Rows are points. The last column is the point's height on a tilted bowl or saddle (a function of degree 2), plus a little noise. Along how many of its main directions does it bend up, bend down or stay straight?

Points, 17 rows:
[[-0.05 -0.31  0.16  0.09]
 [ 0.11  0.08  0.16  0.14]
 [-0.19 -0.28 -0.34  0.02]
 [ 0.35 -0.12 -0.13  0.02]
 [-0.17  0.17 -0.17 -0.01]
 [-0.06  0.27  0.27  0.40]
 [-0.28 -0.04 -0.16 -0.01]
 [ 0.40  0.12 -0.14 -0.02]
 [ 0.32 -0.43 -0.19  0.12]
 [ 0.24  0.10 -0.08 -0.01]
 [ 0.22 -0.10 -0.08  0.00]
 [-0.26 -0.53 -0.79  0.47]
 [-0.12 -0.53  0.03  0.05]
 [ 0.07  0.40  0.24  0.41]
 [-0.33  0.42  0.10  0.39]
 [-0.03  0.33  0.46  0.71]
 [-0.08 -0.26  0.10  0.06]]
Directions: 1 up, 0 down, 2 straight

Points, 22 rows:
[[ 0.03  0.25  0.09  0.30  0.13]
 [ 0.36 -0.28 -0.21  0.21 -0.03]
 [-0.20  0.50 -0.31 -0.32  0.07]
 [ 0.37 -0.17 -0.15  0.21  0.00]
 [-0.11 -0.31  0.12  0.27  0.17]
 [ 0.04 -0.12  0.27  0.14  0.17]
 [-0.33 -0.19 -0.05 -0.18  0.05]
 [ 0.21  0.28 -0.10 -0.37  0.14]
 [ 0.10  0.01  0.58  0.69  0.79]
 [ 0.09  0.07  0.09 -0.04  0.05]
 [-0.03 -0.04  0.51  0.06  0.36]
 [-0.24 -0.37 -0.16  0.01  0.06]
 [-0.22  0.49 -0.03 -0.04  0.03]
 [ 0.31 -0.23  0.22  0.50  0.31]
 [-0.16 -0.41  0.15  0.06  0.17]
 [-0.12 -0.13 -0.30  0.23  0.00]
 [ 0.33 -0.03  0.69 -0.13  0.65]
 [-0.01  0.46  0.25 -0.10  0.21]
 [-0.09 -0.16 -0.01  0.04  0.01]
 [-0.05 -0.54  0.36 -0.42  0.35]
 [-0.27  0.03 -0.25  0.15 -0.01]
 [-0.43  0.17  0.40  0.03  0.21]]
Directions: 3 up, 0 down, 1 straight

Points:
[[ 0.22  0.09  0.43 -0.04 -0.02  0.00  0.22]
 [-0.59 -0.38  0.30  0.09 -0.03  0.05  0.49]
 [ 0.00  0.25 -0.16  0.15 -0.12 -0.01  0.01]
 [ 0.02 -0.23  0.12  0.54 -0.16 -0.26  0.16]
 [ 0.09 -0.18  0.09  0.08  0.03 -0.27  0.07]
 [ 0.24  0.21 -0.16 -0.31  0.17 -0.01  0.12]
 [-0.31  0.19  0.01 -0.13  0.21 -0.13 -0.02]
 [ 0.16 -0.21 -0.09  0.12 -0.34  0.27  0.19]
 [ 0.20  0.22 -0.04  0.03 -0.27 -0.06  0.12]
 [ 0.16 -0.17  0.22 -0.19  0.33 -0.08  0.10]
 [-0.12  0.01  0.01  0.04  0.47  0.50  0.08]
 [-0.10  0.10  0.52  0.10  0.29  0.29  0.13]
 [-0.49  0.47 -0.01  0.11  0.05 -0.22  0.26]
 [-0.12  0.36 -0.05 -0.17  0.21  0.03  0.01]
 [ 0.12 -0.09 -0.13  0.57 -0.05 -0.18  0.10]
 [ 0.01 -0.37  0.35  0.71 -0.70  0.10  0.56]
 [-0.24 -0.66  0.08  0.52  0.00 -0.43  0.36]
 [ 0.22  0.13  0.30  0.50 -0.25  0.32  0.12]
 [-0.12 -0.46 -0.26  0.72  0.14 -0.23  0.25]
 [ 0.42  0.32  0.32  0.51 -0.17 -0.20  0.44]
 [ 0.03  0.11 -0.23 -0.01 -0.15 -0.42 -0.01]
 [-0.27  0.33 -0.07 -0.10 -0.28  0.40 -0.08]
 [-0.22  0.24  0.26  0.01 -0.48  0.18  0.25]
 [-0.24 -0.29 -0.13  0.02  0.12  0.22  0.15]
 [-0.15  0.16 -0.49  0.03  0.32 -0.30  0.08]
 [-0.29 -0.23 -0.07 -0.25 -0.19 -0.04  0.03]
 [ 0.37 -0.43  0.58 -0.04 -0.58  0.13  0.85]
 [ 0.26  0.03 -0.28 -0.38 -0.04  0.25  0.14]
 [ 0.62  0.17 -0.12 -0.29 -0.06 -0.04  0.47]
 [ 0.02 -0.36  0.15 -0.26  0.00 -0.20  0.07]
 [-0.31  0.13  0.26 -0.09 -0.31 -0.54  0.22]
 [-0.10 -0.39  0.36  0.55 -0.11  0.02  0.39]
 [ 0.02 -0.32  0.06 -0.48 -0.11 -0.03  0.06]
 [ 0.00 -0.33 -0.15 -0.07 -0.52  0.31  0.25]
 [-0.42  0.46  0.08  0.10 -0.03  0.24  0.08]
 [-0.22  0.05  0.10  0.09 -0.12 -0.17  0.06]
 [-0.18  0.12 -0.02 -0.04  0.01 -0.06 -0.02]
 [ 0.59 -0.45 -0.34  0.11 -0.43 -0.14  0.56]
 [ 0.29  0.04  0.07  0.02  0.37  0.25  0.24]
 [-0.11  0.17 -0.35 -0.31 -0.32  0.12 -0.14]]
Directions: 3 up, 1 down, 2 straight

Points:
[[-0.21  0.27  0.10 -0.38  0.10 -0.53 -0.30  0.04 -0.27]
 [-0.12  0.11  0.11 -0.35 -0.09 -0.10  0.07 -0.03 -0.15]
 [ 0.73  0.35 -0.39 -0.09  0.04  0.37  0.08 -0.09  0.14]
 [-0.28 -0.06  0.00 -0.18 -0.10 -0.21  0.17  0.00 -0.05]
 [ 0.32  0.15 -0.10  0.08  0.11  0.19 -0.69  0.34  0.18]
 [-0.13  0.45 -0.28  0.12  0.24 -0.01 -0.45  0.12  0.15]
 [-0.02 -0.76  0.19 -0.26 -0.53  0.31 -0.65  0.66  1.39]
 [ 0.15 -0.19  0.10  0.18 -0.06  0.22 -0.22  0.27  0.08]
 [ 0.18  0.06 -0.22 -0.05 -0.31  0.13  0.55  0.25  0.38]
 [ 0.20 -0.30 -0.02 -0.14 -0.02 -0.07  0.07  0.15  0.08]
 [-0.25  0.36 -0.46 -0.52 -0.20 -0.30  0.07 -0.18 -0.24]
 [-0.38 -0.31  0.11 -0.15 -0.17  0.08 -0.16 -0.44  0.07]
 [-0.03  0.16 -0.02 -0.19  0.06  0.04  0.17 -0.06  0.03]
 [ 0.06 -0.08 -0.02 -0.42  0.42  0.15 -0.15 -0.38  0.40]
 [ 0.19 -0.33  0.23  0.06  0.16  0.11 -0.10  0.35 -0.02]
 [-0.23  0.11 -0.03 -0.55  0.05 -0.08  0.14 -0.36 -0.17]
 [-0.15 -0.04  0.10 -0.14 -0.04 -0.39  0.01 -0.19  0.00]
 [ 0.18 -0.49  0.14  0.23  0.09  0.14 -0.41 -0.29  0.18]
 [-0.49 -0.33  0.24 -0.16  0.34 -0.34  0.35  0.61 -0.66]
 [ 0.21 -0.19  0.33  0.37  0.33 -0.05  0.08  0.14 -0.24]
 [ 0.13 -0.10 -0.18  0.02 -0.57 -0.21 -0.52 -0.29 -0.05]
 [-0.25  0.36 -0.03 -0.09 -0.01 -0.13 -0.30 -0.13  0.13]
 [-0.08 -0.48 -0.17  0.01  0.11  0.14  0.21  0.52  0.30]
 [-0.32 -0.07 -0.18 -0.30  0.12  0.17  0.04  0.46  0.06]
 [ 0.33  0.29 -0.08  0.28  0.13 -0.29 -0.11  0.05  0.01]
 [-0.07  0.56  0.07  0.02  0.54  0.42  0.24  0.28  0.33]
 [-0.33 -0.39  0.19 -0.15  0.15  0.32 -0.04 -0.02 -0.06]
 [ 0.08  0.12 -0.52  0.17 -0.35  0.11  0.07 -0.36 -0.28]
 [-0.15  0.55 -0.12  0.04 -0.32  0.29  0.42 -0.51  0.26]
 [ 0.01 -0.09  0.20 -0.28 -0.38  0.57 -0.26  0.12  0.31]
 [-0.33  0.21 -0.27 -0.30 -0.18  0.45 -0.34 -0.03  0.12]
 [-0.11 -0.03 -0.12  0.21  0.18  0.33 -0.23  0.14  0.14]
 [ 0.28 -0.48  0.13 -0.04 -0.25 -0.13  0.04 -0.43 -0.15]
 [-0.25 -0.31  0.13  0.24 -0.75  0.10  0.01  0.02  0.38]
 [ 0.38 -0.15 -0.07  0.23  0.06  0.14  0.20  0.17  0.00]
 [ 0.28 -0.39  0.43 -0.45  0.00  0.09  0.03 -0.92 -0.15]
 [ 0.15  0.21  0.18  0.26 -0.06  0.12 -0.23  0.08  0.11]
 [ 0.47 -0.43 -0.06  0.06  0.04 -0.07  0.13 -0.56 -0.10]
 [ 0.13  0.01  0.14  0.01 -0.16 -0.01  0.21  0.19  0.04]
 [-0.07 -0.30 -0.52  0.25 -0.64 -0.27  0.43 -0.10  0.44]
 [-0.34  0.14  0.29 -0.25  0.07  0.06  0.15 -0.33 -0.17]
 [-0.32  0.27 -0.45  0.16  0.31  0.44  0.00  0.08  0.23]
 [ 0.37 -0.36  0.27  0.15 -0.14  0.00 -0.24  0.50  0.08]
 [ 0.16  0.04 -0.18  0.40  0.08  0.35 -0.30 -0.01 -0.01]
 [-0.06  0.41  0.24  0.28 -0.14 -0.41 -0.16  0.10  0.15]
 [-0.36  0.00  0.82  0.47 -0.06 -0.06 -0.18  0.11  0.06]
 [-0.17 -0.56  0.01 -0.09  0.41 -0.18  0.02 -0.13  0.21]
 [ 0.20 -0.60 -0.05  0.11  0.36  0.25 -0.18  0.37  0.20]
 [ 0.42 -0.16 -0.28  0.21 -0.39 -0.12  0.12 -0.16 -0.22]
 [ 0.19 -0.21 -0.05 -0.61 -0.48 -0.17  0.21 -0.21 -0.21]
 [-0.35 -0.21  0.45  0.30 -0.12 -0.11  0.19  0.04 -0.03]
 [-0.29  0.55  0.06 -0.28  0.09  0.09  0.09  0.20 -0.06]
 [-0.26 -0.17  0.22  0.30 -0.07  0.18 -0.36 -0.08  0.30]
 [ 0.05  0.16  0.03  0.09  0.02 -0.05 -0.44 -0.27  0.27]
 [-0.54  0.06  0.01 -0.06  0.00 -0.29 -0.04  0.23 -0.07]
 [-0.38  0.48 -0.08 -0.10  0.52 -0.27  0.37  0.61 -0.36]
 [-0.14  0.11 -0.44 -0.37  0.16 -0.29 -0.01 -0.11  0.13]
 [-0.27 -0.67  0.24  0.06  0.06 -0.45  0.13  0.30  0.07]
 [ 0.36 -0.31  0.11 -0.35  0.29  0.16  0.02 -0.13  0.21]
 [-0.11 -0.02 -0.01 -0.13  0.05 -0.50  0.24  0.01  0.03]
 [ 0.03 -0.30 -0.40 -0.03 -0.26 -0.68 -0.14  0.07  0.37]
 [-0.18 -0.13 -0.14 -0.14 -0.19 -0.10  0.52  0.12  0.19]
 [ 0.16 -0.40  0.21  0.19  0.02 -0.06  0.07  0.12 -0.06]
 [ 0.12  0.33 -0.39 -0.11 -0.04  0.24  0.17  0.09  0.14]
 [ 0.19  0.13  0.04 -0.21  0.24  0.03 -0.25 -0.10  0.20]
 [ 0.15  0.64  0.13  0.35 -0.34 -0.36  0.07  0.33  0.28]
 [-0.22 -0.15  0.07  0.63 -0.32 -0.35  0.13 -0.06  0.56]
 [-0.45  0.09 -0.08  0.00  0.00 -0.06 -0.09  0.13  0.07]
 [-0.26  0.26  0.33 -0.36  0.12  0.01  0.13 -0.14 -0.25]
 [-0.01 -0.09 -0.20  0.24 -0.09  0.31  0.00  0.20  0.08]
 [-0.09  0.15  0.12 -0.12 -0.44 -0.10 -0.07  0.11  0.02]
 [ 0.24  0.29 -0.09  0.33 -0.10  0.25  0.20  0.37  0.22]
 [-0.09  0.20  0.10 -0.47  0.40 -0.03  0.24 -0.53  0.18]
 [-0.01  0.06  0.21  0.01 -0.35 -0.10 -0.07  0.42  0.11]
 [-0.08  0.33 -0.13  0.10  0.15  0.08 -0.10  0.00  0.15]
 [-0.19 -0.84  0.30  0.10 -0.05  0.00  0.39  0.07 -0.12]
 [ 0.24 -0.40  0.19 -0.57  0.36  0.24 -0.27  0.10  0.47]]
Directions: 4 up, 3 down, 1 straight
